Every row gives one point. Any point is a mix of the corners, with weights that add up to 1. It lies inside the corners' shape when no weight is negative. Say inside or outside, and name the corners with a negative weight.

Corners:
(1): [0.38 0.42]
(2): [-0.29 -0.08]
(3): [-0.02 -0.48]
Points:
[-0.26 -0.31] => outside (1)
[-0.49 -0.39] => outside (1)
[0.03 0.12] => inside
[0.14 0.15] => inside

Corners:
(1): [0.00 0.07 0.73]
(2): [ 0.08  0.42 -0.29]
(3): [-0.64  0.02 -0.48]
(4): [ 0.22  0.03 -0.17]
Points:
[-0.01  0.08  0.62] => inside
[-0.19 -0.08  0.26] => outside (2)
[0.02 0.19 0.30] => inside
[0.14 0.28 0.12] => outside (3)
[0.02 0.07 0.38] => inside

Corners:
(1): [-0.70  0.10  0.23 -0.11]
(2): [-0.25  0.37  0.04 -0.38]
(3): [0.01 0.37 0.22 0.22]
(4): [ 0.76 -0.24  0.42  0.62]
(5): [-0.14  0.12 -0.26  0.10]
Points:
[-0.05  0.28  0.11  0.14] => inside
[-0.15  0.29  0.15 -0.03] => inside
[0.18 0.13 0.05 0.14] => outside (1)
[0.48 0.07 0.14 0.58] => outside (1, 2)
[0.55 0.02 0.14 0.42] => outside (1)
[ 0.23  0.07 -0.06  0.09] => outside (1, 3)

Corners:
(1): [ 0.38 -0.11  0.30  0.24  0.19  0.07 -0.17 -0.12]
(2): [-0.23 -0.01  0.13  0.22  0.14  0.07 -0.16  0.74]
(3): [-0.15  0.28  0.44 -0.79 -0.36 -0.06 -0.03 -0.63]
(4): [-0.29  0.65 -0.21  0.05 -0.05  0.35  0.25 -0.33]
(5): [-0.38 -0.22 -0.08  0.08 -0.23 -0.47 -0.22 -0.51]
(6): [-0.29 -0.67 -0.03 -0.61  0.15  0.06  0.20 -0.18]
(7): [ 0.35  0.25 -0.95 -0.32 -0.14  0.07  0.45 -0.08]
(8): [ 0.40  0.01  0.09  0.20  0.35 -0.47  0.20 -0.58]
(9): [-0.20  0.16 -0.01  0.14  0.62 -0.05 -0.36 -0.10]
Points:
[ 0.06 -0.21  0.10 -0.08  0.17 -0.05 -0.07 -0.14] => outside (4)
[-0.21 -0.06 -0.14 -0.12  0.00 -0.23  0.00 -0.28] => outside (1)
[-0.22 -0.28 -0.04 -0.33  0.06 -0.02  0.09 -0.25] => inside
[-0.16 -0.10  0.39 -0.36  0.06 -0.11 -0.07 -0.61] => outside (2, 7)
[ 0.33 -0.38 -0.47  0.12  0.23 -0.29  0.10 -0.32] => outside (2, 3, 4)
[ 0.09 -0.42  0.10 -0.24  0.16 -0.21 -0.07 -0.37] => outside (2, 4)
[-0.02 -0.69 -0.03 -0.58 -0.11 -0.32  0.31 -0.13] => outside (1, 4, 9)
[-0.09  0.19 -0.48 -0.26 -0.12  0.07  0.18  0.00] => outside (1, 8)

Corners:
(1): [ 0.32  0.40  0.02 -0.46 -0.97 -0.83  0.20  0.32  0.35]
(2): [ 0.64  0.02  0.50  0.27 -0.07  0.60 -0.25 -0.63 -0.73]
(3): [ 0.59  0.39 -0.11  0.15  0.25 -0.04  0.16 -0.17 -0.48]
(4): [ 0.27 -0.40 -0.26  0.14 -0.04  0.21  0.20  0.26 -0.03]
(5): [ 0.07  0.55  0.10 -0.65  0.00 -0.29 -0.53  0.35 -0.60]
(6): [-0.72 -0.39 -0.28 -0.28 -0.27 -0.48  0.12  0.08  0.23]
(7): [-0.14  0.32  0.00 -0.28 -0.29 -0.02 -0.05  0.13  0.36]
(8): [ 0.06 -0.25  0.11 -0.24  0.49  0.00 -0.19 -0.24 -0.07]
(9): [ 0.28  0.24  0.31  0.38  0.03 -0.35 -0.03  0.25 -0.01]
(10): [-0.25 -0.28 -0.38  0.08 -0.05 -0.57 -0.29 -0.18  0.25]
Points:
[ 0.10  0.26  0.06 -0.27 -0.21 -0.42 -0.14  0.11 -0.07] => outside (4)
[ 0.10  0.18  0.03 -0.18 -0.15 -0.31 -0.13 -0.01 -0.09] => outside (4)
[ 0.07  0.14 -0.10 -0.24 -0.04 -0.29 -0.10  0.22 -0.11] => outside (2)
[-0.18 -0.01  0.09 -0.32 -0.15 -0.38 -0.21 -0.05  0.14] => outside (3, 4)
[ 0.16  0.02  0.04 -0.09 -0.04 -0.11 -0.15 -0.01 -0.27] => outside (7)
[-0.34 -0.51 -0.28 -0.09  0.09  0.07  0.11 -0.30  0.21] => outside (1, 5, 9)

Corners:
(1): [-0.14  0.50  0.11 -0.15  0.20 -0.06  0.28 -0.43 -0.78  0.09  0.19]
(2): [ 0.09  0.56  0.72  0.45  0.20  0.15 -0.19 -0.20 -0.47 -0.24  0.50]
(3): [ 0.12  0.25 -0.04 -0.01  0.14  0.23  0.27 -0.13  0.21  0.24  0.34]
(4): [-0.60  0.10  0.19 -0.22  0.39  0.70  0.32 -0.06 -0.05 -0.60  0.45]
(5): [ 0.07 -0.05 -0.32 -0.38 -0.45  0.12 -0.50 -0.20 -0.36 -0.57  0.11]
(6): [-0.20  0.05  0.42  0.32  0.06 -0.10 -0.21  0.39  0.47  0.86 -0.34]
(7): [ 0.41 -0.26 -0.21 -0.05  0.15 -0.07  0.10 -0.34  0.50  1.02 -0.35]
(8): [-0.33  0.05  0.06 -0.28  0.13  0.04 -0.15 -0.32 -0.17 -0.04  0.50]
(9): [ 0.35  0.16 -0.13  0.54 -0.35 -0.41 -0.19 -0.10  0.31  0.01 -0.17]
(10): [-0.44 -0.47 -0.56 -0.02  0.52  0.18  0.05  0.18  0.06  0.19  0.41]
(11): [ 0.40 -0.37  0.23  0.31 -0.49 -0.06 -0.12  0.30  0.18 -0.15 -0.06]
(12): [ 0.32 -0.34  0.15 -0.26 -0.16  0.02 -0.07  0.33 -0.07 -0.82  0.00]
Points:
[-0.04  0.36  0.22 -0.28  0.12  0.20  0.06 -0.31 -0.37 -0.18  0.21] => outside (9, 10, 11)
[ 0.20  0.08 -0.07  0.31 -0.15 -0.20 -0.11 -0.09  0.18  0.06 -0.05] => inside
[ 0.00 -0.01  0.10 -0.11  0.03  0.07  0.01  0.02 -0.14 -0.22  0.11] => inside
[-0.10 -0.05 -0.01  0.08  0.12  0.00 -0.12 -0.01  0.04  0.15  0.05] => outside (3, 11)

Corners:
(1): [-0.26  0.08  0.41  0.37 -0.34  0.27 -0.50  0.39 -0.20 -0.50 -0.04  0.03
 -0.04  0.13]
(2): [ 0.29 -0.52  0.27 -0.22  0.02  0.32  0.27  0.12  0.45  0.47 -0.74  0.27
 -0.31  0.05]
(3): [-0.12 -0.13 -0.16  0.39 -0.56 -0.29  0.36  0.39 -0.30 -0.18 -0.14  0.37
 -0.24  0.00]
(4): [ 0.27 -0.22  0.45  0.18  0.24  0.02  0.47  0.24  0.38  0.52 -0.63  0.41
  0.26  0.25]
(5): [-0.05  0.22  0.41  0.43  0.13  0.19 -0.33 -0.27 -0.28  0.08  0.36 -0.53
  0.45  0.31]
(6): [-0.12  0.10  0.39 -0.06  0.09  0.21 -0.44  0.50 -0.41  0.00  0.27  0.46
 -0.05 -0.42]
(7): [ 0.34  0.34  0.16 -0.05 -0.03  0.32 -0.64  0.20  0.13  0.06  0.36  0.50
 -0.09 -0.18]
(8): [ 0.27  0.38 -0.66  0.10  0.00  0.02  0.43 -0.19 -0.28 -0.60 -0.59 -0.33
  0.32  0.23]
(9): [ 0.28  0.30 -0.51  0.38 -0.29 -0.31 -0.25 -0.43  0.05 -0.39 -0.11 -0.72
  0.12  0.01]
(10): [ 0.38 -0.27  0.16  0.30 -0.44  0.12  0.05  0.29 -0.10 -0.28  0.13 -0.26
 -0.25 -0.06]
(11): [ 0.22  0.43 -0.14 -0.20 -0.42  0.20 -0.01 -0.04  0.18  0.06  0.27 -0.31
 -0.19 -0.35]
(12): [ 0.61 -0.43 -0.33 -0.06  0.28 -0.41  0.62  0.18 -0.15  0.40 -1.06 -0.21
  0.45  0.47]
(13): [ 0.42  0.49 -0.11 -0.07 -0.19 -0.13 -0.17 -0.31  0.03 -0.59 -0.37 -0.58
 -0.38 -0.03]
(14): [ 0.64  0.18 -0.14 -0.30  0.39  0.02 -0.38 -0.09  0.73  0.35  0.33  0.02
  0.36  0.10]
(15): [ 0.29 -0.39  0.70  0.02 -0.49  0.28  0.10  0.30 -0.40 -0.16  0.05  0.65
  0.35 -0.02]
Points:
[ 0.23 -0.05  0.17  0.12  0.12  0.09 -0.03  0.13  0.08  0.12 -0.23  0.03
  0.09  0.18] => outside (9, 11, 15)
[ 0.25 -0.04 -0.01  0.16 -0.19  0.00  0.14 -0.01 -0.02 -0.15 -0.27 -0.17
  0.12  0.14] => outside (6, 7)
[ 0.30  0.02 -0.16  0.16 -0.24 -0.15  0.23 -0.01 -0.06 -0.11 -0.10 -0.12
  0.17  0.10] => outside (1, 2, 6, 7)
[ 0.26 -0.02  0.13  0.04 -0.10  0.06 -0.05  0.12  0.03  0.05 -0.12  0.00
 -0.02  0.00] => outside (8)
[ 0.19  0.07  0.16  0.05 -0.11  0.12 -0.12  0.17 -0.02 -0.02 -0.06  0.12
  0.02 -0.04] => inside

Corners:
(1): [ 0.02  0.14 -0.29  0.57 -0.53 -0.01  0.19  0.11  0.04  0.41 -0.07  0.50
  0.01  0.29  0.20  0.03 -0.48  0.03]
(2): [-0.30  0.41 -0.13  0.07 -0.10  0.25  0.33  0.20 -0.14  0.15  0.00  0.23
  0.64 -0.10  0.04  0.04 -0.06  0.24]
(3): [-0.05  0.06 -0.12  0.12 -0.19 -0.14 -0.03  0.08 -0.07 -0.18  0.51  0.00
  0.17  0.10  0.07  0.69 -0.06 -0.02]
(4): [-0.19  0.37 -0.18 -0.27 -0.12 -0.27 -0.21  0.15 -0.03 -0.26  0.36  0.07
 -0.03 -0.19  0.11 -0.08 -0.26  0.00]
(5): [ 0.12  0.35 -0.44 -0.20 -0.30 -0.07  0.25 -0.25  0.20  0.02  0.63  0.27
  0.23  0.16  0.01  0.21  0.05 -0.16]
(6): [-0.13  0.16  0.14  0.33  0.21 -0.27 -0.19 -0.79 -0.21 -0.07  0.63  0.05
  0.20 -0.06  0.02 -0.03 -0.21 -0.12]
(7): [ 0.08  0.48  1.04  0.30 -0.18  0.49 -0.29 -0.14 -0.27  0.92  0.34 -0.11
  0.71  0.01  0.46  0.16 -0.03 -0.31]
(8): [ 0.81 -1.01  0.03  0.10  0.21 -0.12 -0.19  0.06  0.01 -0.23  0.30 -0.56
 -0.01 -0.87 -0.21 -0.03  0.13  0.89]
(9): [-0.17  0.21 -0.32 -0.13 -0.31  0.47  0.00  0.06  0.28 -0.01  0.61 -0.17
  0.10  0.19 -0.09  0.22 -0.36 -0.34]
(10): [-0.04 -0.25 -0.21 -0.24  0.73 -0.06 -0.08  0.13  0.52 -0.13  0.33 -0.14
 -0.21  0.26  0.19  0.01  0.01  0.58]
(11): [-0.14 -0.49 -0.34 -0.06 -0.26 -0.18  0.04  0.06 -0.11 -0.11  0.19  0.12
  0.15  0.16 -0.06  0.10  0.17  0.21]
(12): [-0.30  0.29 -0.43 -0.21 -0.22 -0.22 -0.03  0.75  0.45  1.23 -1.47  0.24
  1.31  0.15 -0.48  0.06 -0.13 -0.06]
(13): [-0.41  0.07 -0.30 -0.28 -0.22 -0.11  0.04  0.31 -0.33  0.76  0.19  0.32
  0.44 -0.10 -0.37  0.23 -0.16  0.14]
(14): [ 0.29  0.21  0.28 -0.24  0.07  0.46 -0.31  0.19 -0.14  0.27  0.45 -0.01
  0.38  0.21 -0.27  0.03 -0.38 -0.21]
(15): [ 0.06  0.34 -0.40  0.40 -0.10 -0.07  0.08  0.37 -0.20  0.39 -0.08 -0.01
  0.34  0.11  0.10  0.12  0.23 -0.05]
(16): [-0.32 -0.12 -0.25 -0.26 -0.15  0.36 -0.21  0.15  0.24  0.13 -0.63  0.12
  0.12 -0.01 -0.43  0.13  0.59 -0.19]
(17): [ 0.40  0.19 -0.36  0.12  0.16 -0.12 -0.20 -0.93 -0.36 -0.09  0.18  0.08
  0.18  0.43  0.51  0.28  0.31 -0.08]
(18): [-0.30  0.14 -0.20 -0.30 -0.35 -0.02  0.74 -0.13  0.01 -0.19  0.05 -0.08
 -0.11  0.30  0.14  0.25 -0.33 -0.20]
(19): [-0.12 -0.31 -0.37 -0.30  0.70 -0.08 -0.15  0.20  0.33  0.14  0.48  0.12
  0.10  0.08  0.20  0.16 -0.08 -0.35]
Points:
[-0.05  0.13  0.11 -0.27  0.06  0.24  0.03  0.11  0.11  0.46  0.07 -0.06
  0.48  0.05  0.01  0.24 -0.05 -0.05] => outside (1, 4, 6, 11, 15)
[-0.02  0.06 -0.15 -0.02 -0.05  0.08 -0.05 -0.04 -0.06  0.06  0.28  0.04
  0.13  0.07  0.02  0.18  0.03 -0.05] => outside (12)
[-0.46  0.24 -0.47 -0.05 -0.37 -0.09  0.19  0.28  0.00  0.28  0.03  0.31
  0.32  0.07 -0.18  0.20 -0.16 -0.12] => outside (7, 8, 10, 14, 17)
[ 0.02  0.09 -0.20  0.01 -0.09  0.04  0.02 -0.10  0.00  0.08  0.23  0.02
  0.17  0.11  0.07  0.15 -0.08 -0.04] => inside
[-0.16  0.13 -0.06 -0.04 -0.32  0.11  0.09  0.27  0.05  0.40 -0.02  0.08
  0.39 -0.02 -0.03  0.18 -0.07 -0.12] => outside (6, 10, 14, 17)

Corners:
(1): [ 0.25 -0.29  0.15 -0.05  0.11  0.02  0.53 -0.91 -0.60 -0.36 -0.77 -0.41
  0.17  0.19  0.21 -0.58  0.17  0.37  0.59  0.69]
(2): [-0.08  0.39 -0.58 -0.30 -0.11  0.11 -0.08  0.76  0.36 -0.73  0.29  0.26
  0.18  0.35 -0.39 -0.07  0.08 -0.06 -0.03  0.02]
(3): [-0.12  0.35 -0.52  0.28  0.28 -0.22  0.03 -0.14  0.09  0.11  0.65 -0.09
  0.28 -0.08 -0.37  0.21 -0.05 -0.22  0.23 -0.22]
(4): [ 0.65 -0.51  0.10 -0.16  0.09 -0.15  0.36  0.46  0.61 -0.80  0.17  0.44
 -0.11  0.13  0.21 -0.26  0.24 -0.21 -0.55 -0.43]
(5): [ 0.26  0.06 -0.15 -0.13 -0.16  0.00  0.13 -0.44 -0.63  0.53 -0.22  0.38
 -0.07  0.10  0.34  0.09  0.20  0.49  0.38 -0.28]
(6): [ 0.06  0.42 -0.03 -0.08 -0.02  0.08 -0.15  0.06  0.33  0.33  0.45 -0.50
 -0.06  0.05 -0.01 -0.22  0.38 -0.38 -0.60 -0.77]
(7): [ 0.43 -0.15 -0.01 -0.20 -0.21  0.38 -0.19 -0.74 -0.28  0.18 -0.28  0.50
  0.38 -0.17  0.09 -0.19 -0.51 -0.33  0.49 -0.51]
(8): [-0.41 -0.18 -0.35  0.25  0.01 -0.03 -0.18 -0.33  0.18  0.39  0.39 -0.48
  0.40 -0.37  0.24  0.17  0.18 -0.07 -0.47 -0.31]
(9): [ 0.25  0.14  0.25  0.04  0.42  0.07  0.49 -0.48 -0.43 -0.43 -0.34  0.14
  0.40 -0.14 -0.33 -0.53 -0.18  0.32  0.43 -0.65]
(10): [-0.41  0.07 -0.89  0.32  0.23  0.03  0.43  0.16  0.33 -0.26  0.19 -0.62
  0.05 -0.47  0.62 -0.31  0.06  0.27  0.40 -0.21]
(11): [-0.07 -0.24 -0.77 -0.34  0.12 -0.18  0.08  0.40  0.19  0.28  0.11 -0.11
  0.11 -0.11  0.02  0.08 -0.21  0.55 -0.19  0.33]
(12): [-0.10 -0.05  0.15 -0.69 -0.41 -0.04  0.43 -0.24  0.47 -0.41  0.00 -0.13
  0.41 -0.25 -0.17 -0.35  0.36 -0.48 -0.28 -0.57]
(13): [ 0.52  0.18  0.25  0.13 -0.41 -0.25 -0.41  0.38 -0.65 -0.29  0.31  0.59
 -0.35  0.05 -0.61  0.14 -0.03 -0.06  0.12  0.25]
(14): [-0.25  0.22  0.21  0.09 -0.45 -0.57 -0.35  0.46  0.17  0.30  0.22  0.72
 -0.06  0.07  0.14  0.25 -0.11 -0.47 -0.53 -0.47]
(15): [ 0.38  0.50 -0.01 -0.01  0.32  0.22  0.14  0.28  0.30 -0.29 -0.29 -0.23
  0.26 -0.10  0.34  0.18  0.30 -0.28 -0.59  0.44]
(16): [-0.08 -0.26 -0.29 -0.50  0.50  0.82  0.55  0.20 -0.63 -0.15 -0.44 -0.10
 -0.48 -0.20 -0.49  0.20 -0.23 -0.41  0.58  0.11]
(17): [ 0.10  0.20 -0.43 -0.67 -0.17  0.53  0.10  0.02  0.17  0.09 -0.34 -0.22
 -0.49  0.08 -0.64  0.72  0.03  0.30 -0.36  0.31]
(18): [ 0.03 -0.03 -0.69  0.40  0.12 -0.02  0.42  0.50 -0.65  0.11  0.11  0.61
 -0.19  0.04 -0.54 -0.06 -0.28  0.39 -0.06  0.37]
(19): [ 0.09 -0.20 -0.01 -0.18  0.35 -0.38 -0.08 -0.76  0.15  0.20 -0.46  0.06
  0.21 -0.47  0.47 -0.36  0.45  0.59  0.13  0.18]
(20): [-0.02 -0.39 -0.14 -0.19 -0.09 -0.50 -0.32 -0.41 -0.54  0.10  0.60  0.50
  0.00 -0.08  0.35  0.04 -0.41 -0.39 -0.15  0.19]
(21): [-0.26 -0.02  0.19  0.17 -0.29 -0.12  0.18  0.15 -0.20  0.06  0.11  0.69
 -0.29  0.05  0.43  0.10 -0.28  0.40  0.51  0.55]
Points:
[ 0.07 -0.10 -0.13 -0.18 -0.04  0.08  0.08 -0.06 -0.12  0.09 -0.07  0.01
 -0.12 -0.12  0.07  0.05  0.01 -0.03 -0.08  0.02] => outside (2, 3, 9)
[ 0.21  0.14 -0.50  0.12  0.31  0.15  0.08 -0.01  0.00  0.07  0.06 -0.33
  0.18 -0.08  0.07 -0.16  0.33  0.12  0.01 -0.13] => outside (9, 12, 14, 17, 20, 21)
[ 0.13  0.01 -0.20 -0.10  0.08  0.04  0.13 -0.11 -0.09 -0.06  0.01  0.05
  0.06 -0.08  0.00 -0.05  0.02  0.05  0.02 -0.01] => outside (14)
[ 0.00  0.03 -0.26 -0.11  0.01  0.01  0.05 -0.01  0.02 -0.06  0.03  0.03
  0.02 -0.09 -0.02  0.01  0.05  0.09 -0.02  0.01] => inside
[ 0.13  0.02 -0.31 -0.02  0.10  0.17 -0.03  0.04 -0.24  0.24  0.06  0.03
 -0.21 -0.16 -0.34  0.17 -0.06  0.03  0.03 -0.36] => outside (1, 2, 12, 15, 20, 21)
[ 0.10 -0.03 -0.20 -0.13 -0.01 -0.02  0.14  0.10  0.10 -0.24  0.08  0.14
  0.07 -0.04  0.03 -0.11  0.04 -0.07 -0.08 -0.11] => inside
[ 0.05  0.04 -0.11 -0.06 -0.04  0.03  0.12 -0.03  0.03 -0.03 -0.05  0.13
  0.05 -0.09  0.04 -0.06  0.02  0.04  0.04 -0.11] => outside (20)
[ 0.07  0.02 -0.26 -0.07 -0.08 -0.01  0.05  0.12 -0.07  0.02  0.14  0.16
 -0.01  0.00 -0.02  0.08 -0.06 -0.05 -0.07 -0.01] => outside (9, 19)
[-0.12  0.20 -0.31 -0.05 -0.12 -0.14  0.05  0.23  0.03  0.01  0.21  0.03
  0.06  0.03 -0.11  0.07 -0.01  0.07 -0.18  0.01] => outside (4, 7, 16, 19)

Corners:
(1): [-0.18 -0.25  0.06 -0.06  0.43  0.01  0.23  0.14 -0.37 -0.40  0.71  0.46
  0.62 -0.11  0.35 -0.06  0.40  0.01  0.29 -0.36]
(2): [ 0.40 -0.01  0.27 -0.21  0.52 -0.02 -0.25  0.35 -0.02 -0.46  0.06 -0.08
  0.06 -0.53 -0.18  0.06  0.03  0.06  0.02 -0.14]
(3): [ 0.26  0.39  0.11 -0.49 -0.05  0.23 -0.29  0.60  0.13 -0.76 -0.14  0.51
 -0.21 -0.26 -0.36 -0.29 -0.32 -0.28  0.41  0.16]
(4): [-0.22  0.06 -0.10 -0.03 -0.18  0.09  0.45  0.26  0.09  0.26  0.36  0.00
 -0.31  0.00  0.19  0.15  0.17 -0.31 -0.36 -0.07]
(5): [ 0.19 -0.23  0.62 -0.28  0.33  0.67 -0.68 -0.10  0.11  0.08 -0.34 -0.26
  0.06  0.00  0.21  0.44 -0.84 -0.59  0.37 -0.42]
(6): [ 0.04 -0.23 -0.28 -0.40 -0.27  0.29 -0.03 -0.01  0.10 -0.17  0.28  0.24
  0.38 -0.25  0.02  0.14  0.34  0.08 -0.27  0.23]
(7): [ 0.35  0.35 -0.11  0.19  0.31  0.15  0.34  0.51 -0.14  0.06 -0.16 -0.27
  0.07  0.07 -0.21  0.24  0.21 -0.28 -0.16 -0.20]
(8): [ 0.16  0.10 -0.18  0.25  0.37  0.63  0.48 -0.04 -0.48  0.12  0.37  0.24
 -0.05 -0.07  0.30  0.29  0.49 -0.22 -0.25  0.03]
(9): [ 0.33 -0.23 -0.33 -0.30  0.02 -0.02 -0.04 -0.29  0.15  0.45  0.20  0.36
  0.14 -0.03  0.11  0.14 -0.20  0.43 -0.27 -0.21]
(10): [ 0.10 -0.47  0.09  0.36 -0.38  0.13  0.21  0.22  0.20 -0.07 -0.03  0.29
 -0.11 -0.28 -0.17  0.61 -0.54  0.36 -0.32 -0.40]
(11): [ 0.44  0.07 -0.35 -0.74 -0.28 -0.11  0.63 -0.23 -0.42  0.14  0.38 -0.02
  0.34 -0.02 -0.23 -0.45  0.58  0.60 -0.45 -0.25]
(12): [ 0.19  0.19 -0.35  0.24 -0.55 -0.29  0.23  0.17  0.28  0.38 -0.17  0.10
  0.30 -0.21  0.35  0.19  0.60  0.08  0.38 -0.30]
(13): [-0.16  0.04 -0.08 -0.48 -0.28 -0.05 -0.23  0.43 -0.50  0.25  0.21 -0.06
 -0.58  0.16 -0.22  0.12  0.02 -0.28 -0.68 -0.20]
(14): [-0.01 -0.41 -0.15  0.24  0.16  0.42 -0.19 -0.05 -0.24 -0.08  0.80 -0.60
 -0.19  0.19  0.37  0.43  0.34 -0.54  0.55  0.21]
(15): [-0.12 -0.70 -0.43  0.45  0.29  0.77  0.76  0.42 -0.40  0.58 -0.38 -0.26
  0.15 -0.23  0.57  0.75 -0.39 -0.16 -0.94  0.21]
(16): [ 0.25  0.28 -0.09 -0.11 -0.49 -0.30 -0.35  0.06  0.12 -0.41 -0.56 -0.10
 -0.09 -0.17  0.61  0.10 -0.41 -0.08  0.15  0.39]
(17): [-0.13 -0.30 -0.04 -0.16  0.31  0.12 -0.43 -0.42 -0.18 -0.28  0.17  0.11
  0.55 -0.14  0.16 -0.39  0.14 -0.46  0.58 -0.35]
(18): [-0.10  0.37 -0.14  0.13  0.38  0.54  0.06 -0.09  0.04  0.16 -0.05 -0.21
  0.27 -0.45 -0.15 -0.33  0.25  0.55 -0.13  0.00]
(19): [ 0.54 -0.37  0.06 -0.03 -0.06  0.07 -0.11 -0.07 -0.23  0.11 -0.22 -0.34
  0.41  0.01  1.03 -0.53 -0.03  0.48 -0.37  0.34]
(20): [-0.26 -0.55  0.28 -0.09  0.39  0.06  0.47  0.17 -0.44 -0.21  0.53  0.42
 -0.33  0.07 -0.10  0.06  0.00  0.24 -0.36  0.54]
(21): [-0.23 -0.45 -0.06 -0.19 -0.29 -0.10  0.00  0.38  0.15 -0.43 -0.25  0.31
 -0.21  0.34  0.62 -0.09 -0.25  0.41  0.01  0.18]
Points:
[ 0.12 -0.10 -0.06 -0.06  0.14  0.23  0.17  0.13 -0.08 -0.04  0.14  0.03
  0.07 -0.09  0.23  0.10  0.10  0.02 -0.08  0.10] => outside (10, 13, 17)
[ 0.15 -0.10 -0.09  0.18  0.04  0.42  0.17  0.10 -0.25  0.16 -0.20 -0.20
  0.06 -0.16  0.18  0.21 -0.14 -0.18 -0.17 -0.01] => outside (1, 2, 4, 6, 9, 21)
[ 0.06 -0.17 -0.16 -0.10  0.05  0.12  0.21  0.08 -0.20 -0.04  0.21  0.14
  0.17 -0.12  0.12  0.02  0.18  0.17 -0.19  0.04] => outside (4, 5)
[ 0.03 -0.08  0.04  0.10  0.19  0.38 -0.09  0.17  0.02 -0.24 -0.04 -0.05
  0.15 -0.21  0.28  0.13 -0.15 -0.23  0.10 -0.02] => outside (9, 11, 12, 13, 20)
[ 0.11 -0.03 -0.16 -0.03  0.02  0.07  0.11  0.11 -0.08  0.03  0.23 -0.08
  0.10 -0.16  0.05  0.03  0.21  0.03 -0.06 -0.01] => outside (5, 8, 21)
